Rows are points. Each table stands for the endless flat space through its points: a line for two points, a plane for three, and so on. The two share one point or none. Which?

First, 2 rows:
[[-0.34 -0.05 -0.21]
 [-0.58 -0.23 -0.36]]
Second (2 x 3):
[[-0.71  0.23 -0.15]
 [-0.62  0.12 -0.20]]
They share: no point

First (2 x 4):
[[-0.31 -0.12  0.00 -0.21]
 [-0.39 -0.22 -0.12 -0.13]]
Second (2 x 4):
[[-0.32 -0.20  0.06 -0.35]
 [-0.38 -0.14 -0.18  0.01]]
They share: [-0.35 -0.17 -0.06 -0.17]

First, 2 rows:
[[ 0.30 -0.18  0.51 -0.17 -0.19  0.10  0.08 -0.11]
 [ 0.26 -0.20  0.37 -0.17 -0.35 -0.04 -0.08 -0.13]]
Second (2 x 8):
[[ 0.48 -0.50  0.05  0.21 -0.37 -0.28 -0.20 -0.28]
 [ 0.42 -0.42  0.11  0.11 -0.37 -0.25 -0.18 -0.23]]
They share: no point

First, 3 rows:
[[ 0.37  0.31  0.24  0.27  0.22  0.36 -0.34  0.42 -0.13]
 [ 0.39  0.37  0.20  0.65  0.66  0.42 -0.16 -0.18 -0.21]
 [ 0.45  0.40  0.32  0.26  0.27  0.51 -0.40  0.42 -0.30]]
Second, 3 rows:
[[ 0.35  0.38  0.27  0.31  0.26  0.42 -0.20  0.16 -0.10]
 [ 0.37  0.08  0.18  0.42  0.45  0.25 -0.46  0.22 -0.22]
 [ 0.35  0.54  0.41  0.13  0.08  0.60 -0.08  0.04 -0.10]]
They share: [ 0.35  0.30  0.20  0.40  0.35  0.33 -0.26  0.22 -0.10]

First (2 x 12):
[[ 0.25 -0.10  0.24 -0.43 -0.13  0.15  0.14 -0.41 -0.39  0.01  0.07  0.03]
 [ 0.37 -0.14  0.52 -0.19 -0.01 -0.21 -0.06 -0.17 -0.31 -0.31  0.43  0.27]]
Second:
[[ 0.44  0.31  0.02  0.03 -0.21 -0.12  0.03  0.01 -0.74 -0.34  0.28 -0.02]
 [ 0.16 -0.19  0.42 -0.56  0.12  0.01  0.19 -0.21 -0.04 -0.24 -0.06 -0.02]
 [ 0.38  0.21  0.12 -0.05 -0.20 -0.06  0.00 -0.08 -0.64 -0.24  0.30  0.08]]
They share: no point

First, 2 rows:
[[ 0.24 -0.09  0.21 -0.65 -0.28 -0.12  0.17  0.26 -0.01  0.05 -0.66 -0.26
   0.10 -0.14]
 [ 0.26 -0.08  0.11 -0.54 -0.31 -0.22  0.14  0.25 -0.10  0.13 -0.55 -0.30
   0.06 -0.06]]
Second:
[[ 0.50 -0.18 -0.03 -0.14 -0.39 -0.30 -0.06  0.23 -0.18  0.29 -0.27 -0.40
   0.08  0.30]
 [ 0.20  0.00 -0.12 -0.41 -0.36 -0.48  0.15  0.23 -0.33  0.29 -0.36 -0.37
  -0.07  0.00]]
They share: [ 0.30 -0.06 -0.09 -0.32 -0.37 -0.42  0.08  0.23 -0.28  0.29 -0.33 -0.38
 -0.02  0.10]

First:
[[ 0.22  0.27  0.08  0.00  0.43 -0.29 -0.14 -0.47  0.12  0.05  0.13  0.45
   0.36 -0.10 -0.24  0.20 -0.25 -0.38 -0.06 -0.10]
 [ 0.21  0.05  0.02  0.02  0.62 -0.49 -0.18 -0.55  0.03 -0.02  0.05  0.37
   0.46 -0.02 -0.35  0.08 -0.22 -0.47 -0.15 -0.12]
 [ 0.45  0.38  0.46 -0.41  0.31 -0.19 -0.52 -0.28  0.14 -0.19  0.12  0.34
   0.46 -0.19 -0.16  0.51 -0.64 -0.01  0.01 -0.39]]
Second, 3 rows:
[[ 0.55  0.51  0.34  0.05  0.48 -0.62 -0.57 -0.02 -0.13  0.33 -0.10  0.21
   0.39  0.03 -0.29  0.72 -0.49 -0.28 -0.38  0.05]
 [ 0.21  0.44  0.44 -0.39  0.50 -0.34 -0.36 -0.46  0.18 -0.02  0.31  0.24
   0.29 -0.19 -0.13  0.35 -0.22 -0.20  0.05 -0.31]
 [ 0.21  0.08  0.08 -0.20  0.36 -0.09 -0.13 -0.61  0.22 -0.29  0.16  0.54
   0.48 -0.18 -0.23  0.05 -0.41 -0.25  0.10 -0.34]]
They share: [ 0.31  0.27  0.22 -0.16  0.42 -0.29 -0.30 -0.41  0.11 -0.06  0.11  0.39
  0.42 -0.12 -0.23  0.30 -0.40 -0.25 -0.05 -0.22]

First, 3 rows:
[[-0.15 -0.40  0.48  0.11  0.42 -0.41 -0.32  0.27 -0.04 -0.13  0.23  0.28
   0.23  0.10  0.43 -0.33 -0.20  0.36 -0.12  0.12  0.41 -0.04  0.31  0.11]
 [ 0.15 -0.40  0.16  0.33  0.44 -0.59  0.06  0.09 -0.16 -0.39  0.55  0.66
  -0.03  0.40  0.19 -0.05  0.12  0.38 -0.50  0.32  0.15 -0.20  0.05  0.27]
 [ 0.09 -0.37  0.18  0.35  0.42 -0.41 -0.17  0.24 -0.16 -0.31  0.50  0.58
   0.02  0.37  0.16 -0.24  0.07  0.39 -0.33  0.24  0.38 -0.25  0.19  0.26]]
Second:
[[ 0.11 -0.51  0.53  0.40  0.21 -0.11 -0.06  0.23  0.04  0.08  0.23  0.29
   0.28  0.46  0.10 -0.27 -0.23  0.31 -0.25  0.19  0.55  0.04  0.09  0.07]
 [ 0.05 -0.47  0.48  0.33  0.28 -0.21 -0.13  0.24  0.00 -0.01  0.26  0.32
   0.24  0.37  0.18 -0.28 -0.19  0.33 -0.23  0.18  0.50 -0.01  0.15  0.10]]
They share: [-0.07 -0.39  0.38  0.19  0.42 -0.41 -0.27  0.26 -0.08 -0.19  0.32  0.38
  0.16  0.19  0.34 -0.30 -0.11  0.37 -0.19  0.16  0.40 -0.11  0.27  0.16]

First:
[[ 0.05  0.36 -0.01  0.25 -0.04  0.20  0.32 -0.80 -0.59  0.64  0.10  0.04
   0.03  0.30 -0.16 -0.14 -0.10  0.21 -0.38  0.19 -0.29 -0.35  0.22  0.19]
 [ 0.07  0.32 -0.02  0.26  0.04  0.16  0.41 -0.72 -0.48  0.67  0.09 -0.03
   0.04  0.24 -0.19 -0.04  0.01  0.14 -0.47  0.15 -0.34 -0.24  0.21  0.23]
 [ 0.14  0.09  0.05  0.07  0.47  0.05  0.59 -0.23  0.01  0.43  0.34  0.13
   0.30  0.30  0.02 -0.02  0.02  0.18 -0.41 -0.14 -0.11 -0.08  0.01  0.46]]
Second, 3 rows:
[[ 0.10  0.00  0.06  0.50  0.74 -0.09  0.74 -0.26 -0.48  0.52  0.42  0.26
   0.67  0.17 -0.13  0.21 -0.27  0.29 -0.53  0.19 -0.27 -0.17  0.11  0.28]
 [ 0.45  0.40 -0.49  0.05  0.29 -0.34  0.59 -0.21 -0.03  0.12  0.07 -0.09
   0.37  0.22  0.32 -0.29 -0.77  0.09 -0.03 -0.01  0.18  0.18  0.46 -0.17]
 [-0.06  0.04  0.32 -0.22 -0.10  0.41  0.02 -0.48 -0.24  0.48  0.52  0.42
  -0.11  0.61 -0.01 -0.59  0.13  0.57 -0.15 -0.19 -0.03 -0.57 -0.29  0.52]]
They share: no point

First, 4 rows:
[[-0.43 -0.08 -0.23 -0.50  0.22  0.11 -0.08 -0.10  0.06 -0.33  0.08 -0.01
  -0.11 -0.24 -0.47  0.24  0.22 -0.22  0.40 -0.43 -0.09  0.03 -0.14 -0.02]
 [-0.54 -0.10 -0.26 -0.46  0.13  0.11 -0.08  0.00  0.14 -0.25  0.18  0.06
  -0.05 -0.21 -0.50  0.32  0.32 -0.32  0.42 -0.47  0.00 -0.07 -0.24 -0.09]
 [-0.12 -0.25 -0.16 -0.46  0.43 -0.02 -0.12 -0.48 -0.09 -0.39 -0.23 -0.18
  -0.27 -0.36 -0.28  0.10 -0.14  0.17  0.32 -0.30 -0.29  0.20  0.01  0.08]
 [ 0.08 -0.46 -0.28 -0.46  0.47 -0.21 -0.40 -0.48 -0.34 -0.25 -0.38 -0.16
  -0.21 -0.67 -0.32 -0.16 -0.32  0.24  0.38 -0.31 -0.50 -0.23  0.20 -0.07]]
Second, 3 rows:
[[-0.34 -0.17 -0.19 -0.14  0.25  0.10  0.00 -0.11  0.21  0.14 -0.31  0.04
  -0.19 -0.36 -0.45  0.24  0.07 -0.07  0.23 -0.50 -0.38 -0.39 -0.38 -0.42]
 [-0.32 -0.37 -0.21 -0.32  0.33  0.00 -0.10 -0.23  0.03 -0.06 -0.15  0.02
  -0.21 -0.34 -0.37  0.20 -0.03  0.03  0.33 -0.40 -0.30 -0.17 -0.20 -0.24]
 [-0.35 -0.12 -0.11 -0.05  0.23  0.03  0.06 -0.01  0.24  0.24 -0.26  0.04
  -0.29 -0.32 -0.52  0.30  0.12 -0.05  0.12 -0.40 -0.29 -0.38 -0.41 -0.52]]
They share: no point

First (2 x 24):
[[ 0.00  0.11  0.01 -0.46  0.20 -0.18 -0.32 -0.39  0.01  0.08  0.08 -0.14
  -0.32 -0.34 -0.19  0.13 -0.28  0.47 -0.22  0.12 -0.26  0.19  0.00  0.35]
 [-0.03  0.06 -0.02 -0.39  0.24 -0.24 -0.25 -0.35 -0.05  0.01  0.17 -0.23
  -0.35 -0.31 -0.19  0.21 -0.19  0.41 -0.32  0.10 -0.32  0.23 -0.03  0.31]]
Second, 2 rows:
[[-0.27 -0.15  0.04 -0.32  0.24 -0.32 -0.41 -0.38 -0.05 -0.11  0.23 -0.51
  -0.58 -0.42  0.02  0.29 -0.17  0.16 -0.57  0.25 -0.58  0.39 -0.23  0.32]
 [ 0.13  0.25 -0.04 -0.24  0.16 -0.20 -0.09 -0.18 -0.01  0.13  0.31 -0.31
  -0.26  0.02 -0.26  0.17 -0.13  0.40 -0.41  0.01 -0.22  0.23  0.17  0.24]]
They share: no point

First:
[[-0.29 -0.55  0.30  0.51 -0.80 -0.04 -0.20 -0.83  0.19 -0.21 -0.77 -0.67
  -0.31 -0.21 -0.72 -0.47  0.18  0.32  0.32 -0.31 -0.30  0.01 -0.03  0.28]
 [-0.09  0.01  0.30  0.15  0.12 -0.16  0.20  0.07 -0.43 -0.33 -0.21  0.17
  -0.47  0.33 -0.44 -0.11  0.16 -0.42  0.08 -0.31 -0.02  0.09  0.51  0.10]
 [-0.14 -0.16  0.31  0.28 -0.14 -0.16  0.07 -0.19 -0.25 -0.34 -0.38 -0.08
  -0.36  0.16 -0.54 -0.23  0.18 -0.23  0.19 -0.31 -0.08  0.04  0.35  0.14]
 [-0.09 -0.06  0.21  0.17 -0.12  0.00  0.12 -0.15 -0.25 -0.16 -0.31 -0.03
  -0.59  0.19 -0.39 -0.08  0.14 -0.15  0.02 -0.27 -0.16  0.08  0.34  0.11]]
Second:
[[ 0.14 -0.16 -0.16  0.47 -0.39 -0.13 -0.18 -0.42 -0.21 -0.41 -0.70 -0.19
  -0.65 -0.32 -0.29 -0.29  0.38  0.33 -0.09  0.02 -0.24 -0.19  0.27 -0.18]
 [ 0.02 -0.16  0.04  0.37 -0.33 -0.01 -0.12 -0.40 -0.13 -0.25 -0.56 -0.17
  -0.53 -0.12 -0.33 -0.23  0.30  0.13  0.05 -0.14 -0.20 -0.09  0.23 -0.08]]
They share: no point

First, 4 rows:
[[-0.37  0.14 -0.23  0.31  0.24 -0.47  0.14 -0.04 -0.16  0.00  0.16  0.19
   0.17  0.63  0.00  0.16 -0.15 -0.31 -0.71  0.32 -0.26  0.63  0.27 -0.57]
 [-0.13  0.37 -0.30  0.12  0.19 -0.23  0.26  0.30 -0.31  0.14 -0.19  0.14
   0.04  0.39  0.14  0.02 -0.14 -0.34 -0.41  0.05 -0.44  0.42  0.31 -0.49]
 [-0.21  0.11 -0.52  0.30  0.01 -0.39  0.42  0.26  0.03 -0.06 -0.09  0.36
   0.34  0.31  0.10  0.14 -0.04 -0.16 -0.53  0.31 -0.16  0.64  0.07 -0.73]
 [ 0.10  0.55 -0.13  0.28  0.36 -0.07  0.28  0.42 -0.26  0.05 -0.63 -0.18
  -0.31  0.05  0.19 -0.11 -0.16 -0.07 -0.11 -0.36 -0.51  0.11  0.27 -0.21]]
Second (4 x 24):
[[ 0.04  0.28 -0.19  0.31  0.11 -0.25  0.09  0.34 -0.08 -0.10 -0.15  0.09
  -0.07  0.16 -0.08  0.16  0.01 -0.14 -0.32 -0.02 -0.33  0.40  0.02 -0.38]
 [-0.07  0.27 -0.25  0.35  0.18 -0.40  0.20  0.20  0.01 -0.15 -0.09 -0.10
  -0.02  0.23 -0.01  0.04 -0.09 -0.14 -0.41  0.05 -0.34  0.35  0.14 -0.36]
 [-0.45  0.17 -0.05  0.31  0.40 -0.46  0.38  0.12 -0.17 -0.05 -0.37 -0.12
  -0.32  0.41  0.29 -0.52 -0.21 -0.14 -0.75 -0.25 -0.56  0.61  0.70 -0.24]
 [-0.30  0.44 -0.36  0.29  0.34 -0.58  0.21  0.06 -0.20 -0.29 -0.05 -0.22
  -0.01  0.22  0.19 -0.21 -0.35  0.10 -0.46 -0.23 -0.62  0.50  0.36 -0.38]]
They share: no point

First (3 x 24):
[[ 0.28 -0.29  0.26  0.28 -0.19 -0.22 -0.13 -0.12  0.19 -0.04  0.19 -0.34
  -0.49 -0.15  0.22 -0.16 -0.22 -0.13  0.13  0.25 -0.34  0.47  0.13  0.15]
 [-0.32  0.17  0.76  0.20 -0.11 -0.08 -0.21 -0.06  0.55 -0.42  0.59 -0.14
  -0.11  0.01 -0.22 -0.74 -0.42 -0.23 -0.15 -0.29 -0.56  0.51 -0.21  0.25]
 [ 0.58 -0.54  0.09  0.39 -0.06 -0.39 -0.11 -0.12  0.07  0.19 -0.03 -0.45
  -0.57 -0.34  0.42  0.15 -0.05  0.03  0.17  0.52 -0.30  0.37  0.20  0.23]]
Second, 3 rows:
[[ 0.49 -0.51  0.43  0.36  0.04 -0.21 -0.23 -0.12  0.30  0.19  0.06 -0.23
  -0.38 -0.27  0.01 -0.09 -0.35 -0.05  0.12  0.22 -0.52  0.22 -0.10  0.16]
 [ 0.51 -0.35  0.92  0.60 -0.29 -0.16 -0.09  0.23 -0.20  0.35  0.29 -0.25
   0.09 -0.21  0.08 -0.18 -0.36 -0.13 -0.02  0.04 -0.57  0.45 -0.12  0.41]
 [ 0.21 -0.23  0.59  0.51 -0.20 -0.37  0.06  0.20  0.10  0.02  0.26 -0.58
  -0.12 -0.21  0.38 -0.36 -0.12 -0.19  0.01  0.31 -0.36  0.51  0.09  0.35]]
They share: no point

First:
[[-0.31 -0.64  0.45 -0.21 -0.29 -0.19  0.35  0.23  0.75 -0.01  0.66 -0.18
   0.04  0.63  0.10 -0.31 -0.19 -0.32 -0.52  0.05  0.12  0.21  0.16 -0.08]
 [-0.70 -0.28  0.50  0.07  0.10  0.64  0.57  0.56 -0.18  0.74  0.39 -0.82
  -0.26 -0.01  0.09  0.02 -0.55  0.19 -0.55 -0.64  0.15 -0.13 -0.48  0.05]
 [-0.52 -0.83  0.09 -0.45  0.24 -0.35  0.02  0.30  0.06  0.44 -0.03 -0.53
  -0.35  0.27  0.04 -0.55 -0.23 -0.76  0.14 -0.31  0.63 -0.48 -0.16  0.19]
 [-0.59 -0.43 -0.18 -0.41  0.34  0.07 -0.21  0.31 -0.05  0.27  0.09 -0.39
  -0.29  0.31  0.55 -0.84 -0.54 -0.59 -0.12 -0.23  0.70 -0.03 -0.43  0.17]
 [-0.30 -0.26 -0.32 -0.47  0.54 -0.06 -0.27 -0.04 -0.18  0.12  0.23 -0.20
   0.00  0.29  0.21 -0.90 -0.47 -0.69 -0.17 -0.22  0.85  0.23 -0.60  0.29]]
Second, 3 rows:
[[-0.02 -0.47  0.20 -0.49  0.11  0.01  0.32  0.66  0.03 -0.02  0.20 -0.29
   0.42  0.47  0.34 -0.34 -0.14 -0.31  0.05 -0.50  0.21 -0.03 -0.08  0.03]
 [-0.23 -0.39  0.21 -0.37  0.24  0.07  0.19  0.53  0.07  0.19  0.20 -0.45
   0.18  0.41  0.18 -0.45 -0.31 -0.27 -0.18 -0.50  0.26  0.01 -0.21  0.08]
 [-0.37 -0.17  0.25 -0.34  0.56  0.06 -0.03  0.61  0.18  0.48  0.00 -0.84
  -0.08  0.57 -0.11 -0.64 -0.64 -0.21 -0.30 -0.75  0.11 -0.08 -0.33  0.08]]
They share: no point

First (6 x 24):
[[-0.83  0.39 -0.08  0.11  0.30  0.28  0.11 -0.16 -0.17  0.65  0.54  0.14
   0.00 -0.06 -0.38 -0.40  0.54  0.76 -0.02  0.23  0.17  0.70  0.12 -0.45]
 [-0.11 -0.64 -0.12  0.55  0.53  0.78  0.31 -0.24 -0.07  0.11  0.19 -0.03
   0.47 -0.05 -0.74 -0.22  0.13 -0.17 -0.47  0.41  0.56 -0.45  0.03  0.01]
 [ 0.05 -0.78  0.06  0.31  0.57  0.18  0.19 -0.64  0.63  0.07  0.49  0.25
  -0.03  0.55 -0.22  0.06 -0.03 -0.17  0.11 -0.07  0.42 -0.57 -0.27 -0.11]
 [-0.40 -0.33 -0.08  0.51  0.31  0.42  0.04 -0.26 -0.07  0.39  0.50  0.01
   0.32 -0.09 -0.60 -0.24  0.36  0.13 -0.31  0.32  0.37 -0.13 -0.03 -0.35]
 [-0.08 -0.85  0.02  0.60  0.29  0.14  0.05 -0.54  0.64 -0.05  0.63  0.13
  -0.06  0.48 -0.04  0.04 -0.03 -0.07  0.15 -0.07  0.63 -0.58 -0.14 -0.30]
 [-0.04 -0.42  0.21 -0.21  0.73 -0.20  0.24 -0.86  0.94  0.27  0.57  0.51
  -0.45  0.91  0.04  0.18  0.00  0.09  0.54 -0.38  0.10 -0.19 -0.46 -0.17]]
Second, 5 rows:
[[-0.58 -0.43  0.00  0.46  0.31  0.46  0.26 -0.20  0.16  0.37 -0.03  0.27
   0.04  0.39 -0.49 -0.10  0.24 -0.02  0.05 -0.06  0.52 -0.13 -0.41 -0.28]
 [-0.42 -0.41  0.32  0.24  0.26  0.30 -0.05 -0.78  0.42  0.25  0.58 -0.41
   0.46  0.20 -0.50  0.03  0.29  0.40 -0.25 -0.06  0.05 -0.12 -0.10 -0.09]
 [ 0.03  0.03 -0.36 -0.14  0.66  0.14  0.44 -0.27  0.16  0.11  0.46  0.16
  -0.43  0.20 -0.20 -0.41 -0.15  0.27  0.50  0.53  0.48  0.15  0.13 -0.75]
 [-0.55 -0.57  0.27  0.46  0.02  0.49 -0.06 -0.62  0.30  0.51 -0.11 -0.12
   0.54  0.48 -0.71 -0.04  0.22  0.12 -0.16 -0.41  0.16 -0.07 -0.46  0.02]
 [-0.67 -0.43  0.14  0.48  0.40  0.38  0.22 -0.31  0.26  0.25  0.40  0.06
   0.11  0.24 -0.40  0.03  0.41  0.11 -0.16  0.05  0.44 -0.27 -0.29 -0.23]]
They share: no point

First, 3 rows:
[[ 0.14  0.36  0.15  0.08 -0.02 -0.44  0.04  0.39  0.65  0.33 -0.37  0.11
   0.03  0.14  0.44 -0.65  0.06  0.08 -0.59 -0.68  0.53 -0.10  0.39 -0.33]
 [ 0.06  0.29  0.05  0.44 -0.31 -0.46 -0.09  0.03  0.31  0.62 -0.27 -0.18
  -0.16 -0.33 -0.04 -0.20 -0.29 -0.46 -0.10 -0.18  0.22 -0.10 -0.15 -0.49]
 [-0.02 -0.05  0.13  0.08  0.21 -0.30 -0.31  0.39  0.51  0.10 -0.35  0.16
  -0.26  0.19  0.38 -0.38  0.35 -0.10 -0.24 -0.40  0.54 -0.46  0.03 -0.29]]
Second, 3 rows:
[[ 0.32 -0.06 -0.12  0.53 -0.02 -0.41 -0.17  0.27  0.56  0.51 -0.25  0.17
  -0.51  0.08  0.47 -0.26 -0.27 -0.49 -0.44 -0.20  0.26 -0.28 -0.24 -0.24]
 [-0.13  0.20  0.26  0.14 -0.08 -0.31 -0.13  0.29  0.27  0.28 -0.32 -0.01
  -0.06 -0.15  0.17 -0.36  0.04 -0.16  0.02 -0.28  0.36 -0.25 -0.01 -0.36]
 [ 0.27 -0.02 -0.15  0.47 -0.01 -0.46 -0.26  0.15  0.60  0.49 -0.28  0.05
  -0.46  0.06  0.27 -0.21 -0.08 -0.47 -0.45 -0.27  0.36 -0.31 -0.17 -0.37]]
They share: [ 0.02  0.12  0.09  0.26 -0.05 -0.38 -0.20  0.21  0.41  0.36 -0.31 -0.01
 -0.21 -0.07  0.17 -0.29  0.03 -0.28 -0.17 -0.29  0.38 -0.28 -0.06 -0.39]

First:
[[-0.12 -0.06 -0.10  0.33 -0.32  0.07 -0.17 -0.38  0.04  0.04  0.25 -0.47
  -0.43  0.04  0.02  0.49  0.00 -0.45  0.10  0.05 -0.04 -0.28 -0.26 -0.18]
 [ 0.00 -0.42 -0.38  0.49 -0.12  0.23 -0.25 -0.30 -0.40  0.04  0.53 -0.23
  -0.07  0.28 -0.38  0.21 -0.24 -0.21  0.38 -0.39  0.28 -0.44 -0.50 -0.42]]
Second (3 x 24):
[[-0.19 -0.15 -0.25  0.42 -0.37  0.22 -0.23 -0.43 -0.14  0.08  0.26 -0.38
  -0.23  0.21 -0.07  0.37  0.05 -0.32  0.22  0.00  0.09 -0.42 -0.32 -0.18]
 [-0.15  0.15  0.07  0.16 -0.54  0.08 -0.13 -0.21 -0.37 -0.02  0.23 -0.20
  -0.64  0.37  0.19  0.33  0.15 -0.30 -0.04 -0.18  0.16 -0.65 -0.56 -0.21]
 [ 0.17 -0.45 -0.25  0.48  0.20 -0.08 -0.17 -0.37  0.37  0.02  0.53 -0.68
  -0.26 -0.39 -0.37  0.61 -0.49 -0.62  0.28 -0.06 -0.18  0.21 -0.08 -0.39]]
They share: [-0.09 -0.15 -0.17  0.37 -0.27  0.11 -0.19 -0.36 -0.07  0.04  0.32 -0.41
 -0.34  0.10 -0.08  0.42 -0.06 -0.39  0.17 -0.06  0.04 -0.32 -0.32 -0.24]

First, 4 rows:
[[-0.19 -0.09 -0.01 -0.07 -0.42  0.32  0.40  0.33  0.52  0.30  0.51  0.46
   0.59 -0.37 -0.44 -0.35  0.34 -0.33  0.43  0.24  0.05 -0.13  0.11  0.48]
 [-0.27  0.03  0.19  0.25 -0.50 -0.32  0.04  0.05 -0.08  0.62  0.51  0.46
   0.23  0.43  0.32 -0.23 -0.06 -0.05  0.27  0.00  0.45  0.19 -0.01  0.48]
 [-0.10 -0.07  0.07  0.03 -0.33  0.25  0.30  0.36  0.42  0.33  0.48  0.51
   0.55 -0.26 -0.33 -0.24  0.24 -0.25  0.33  0.14  0.16 -0.11  0.10  0.52]
 [-0.13 -0.02  0.21  0.11 -0.24  0.02  0.20  0.28  0.15  0.41  0.41  0.50
   0.33  0.08  0.01  0.00  0.01 -0.17  0.19  0.03  0.39  0.01  0.05  0.50]]
Second, 3 rows:
[[-0.36  0.03  0.42  0.02 -0.17 -0.06  0.14  0.02 -0.03  0.46  0.47  0.40
   0.33  0.11 -0.07 -0.01 -0.06 -0.41  0.28  0.12  0.48  0.06  0.00  0.46]
 [-0.12 -0.05  0.24 -0.28 -0.29  0.18 -0.10  0.22  0.23  0.20  0.65 -0.04
   0.05  0.39 -0.07  0.39 -0.16 -0.63  0.22  0.42  0.86  0.52 -0.24  0.50]
 [-0.36  0.07  0.53 -0.05 -0.07 -0.02  0.04 -0.08 -0.08  0.45  0.52  0.34
   0.37  0.07 -0.17  0.07 -0.13 -0.50  0.29  0.19  0.59  0.17 -0.08  0.56]]
They share: no point

First, 2 rows:
[[ 0.07 -0.11  0.43 -0.06  0.50 -0.22 -0.23 -0.51  0.13 -0.15 -0.47 -0.10
  -0.40  0.02  0.43  0.12 -0.06 -0.19  0.33  0.60 -0.17 -0.17  0.16  0.16]
 [ 0.00 -0.01  0.32 -0.06  0.45 -0.19 -0.27 -0.44  0.20 -0.24 -0.43 -0.11
  -0.41  0.03  0.33  0.21  0.04 -0.28  0.37  0.50 -0.20 -0.15  0.12  0.08]]
Second, 7 rows:
[[-0.01 -0.15  0.50  0.11  0.28 -0.64  0.03 -0.45  0.23 -0.24 -0.07  0.18
   0.00 -0.19 -0.08  0.37  0.20 -0.27  0.11  0.26 -0.12  0.03  0.56  0.03]
 [-0.37  0.07  0.07 -0.43 -0.06 -0.24 -0.31 -0.54 -0.07 -0.86 -0.54 -0.41
  -0.01  0.12  0.14 -0.08  0.49 -0.74  0.43  0.57 -0.02  0.29  0.24  0.26]
 [-0.09  0.24  0.21 -0.35  0.45  0.13 -0.59 -0.67  0.14 -0.31 -0.74 -0.40
  -0.71  0.45  0.27  0.09  0.32 -0.28  0.36  0.37 -0.60 -0.32  0.00 -0.16]
 [ 0.70  0.19  0.02 -0.07  0.16  0.02  0.05 -0.66  0.21 -0.88 -0.06  0.17
  -0.88  0.01  0.00  0.22  0.32  0.01  0.08  0.22  0.15 -0.41  0.03  0.33]
 [ 0.06 -0.21  0.57 -0.12  0.41 -0.20 -0.43 -0.57  0.29  0.08 -0.41 -0.11
  -0.54 -0.13  0.30  0.17  0.17 -0.16  0.54  0.48 -0.67 -0.33  0.28 -0.45]
 [ 0.51  0.01 -0.03 -0.12  0.40  0.39 -0.53 -0.36  0.45 -0.60 -0.42 -0.28
  -1.34 -0.02  0.62  0.21  0.11 -0.14  0.77  0.72 -0.27 -0.55 -0.29 -0.18]
 [-0.11 -0.37  0.10 -0.01  0.16 -0.28 -0.23 -0.11  0.23 -0.66 -0.23 -0.26
  -0.28 -0.45  0.38  0.11  0.18 -0.67  0.81  0.92  0.10  0.13  0.18 -0.07]]
They share: no point
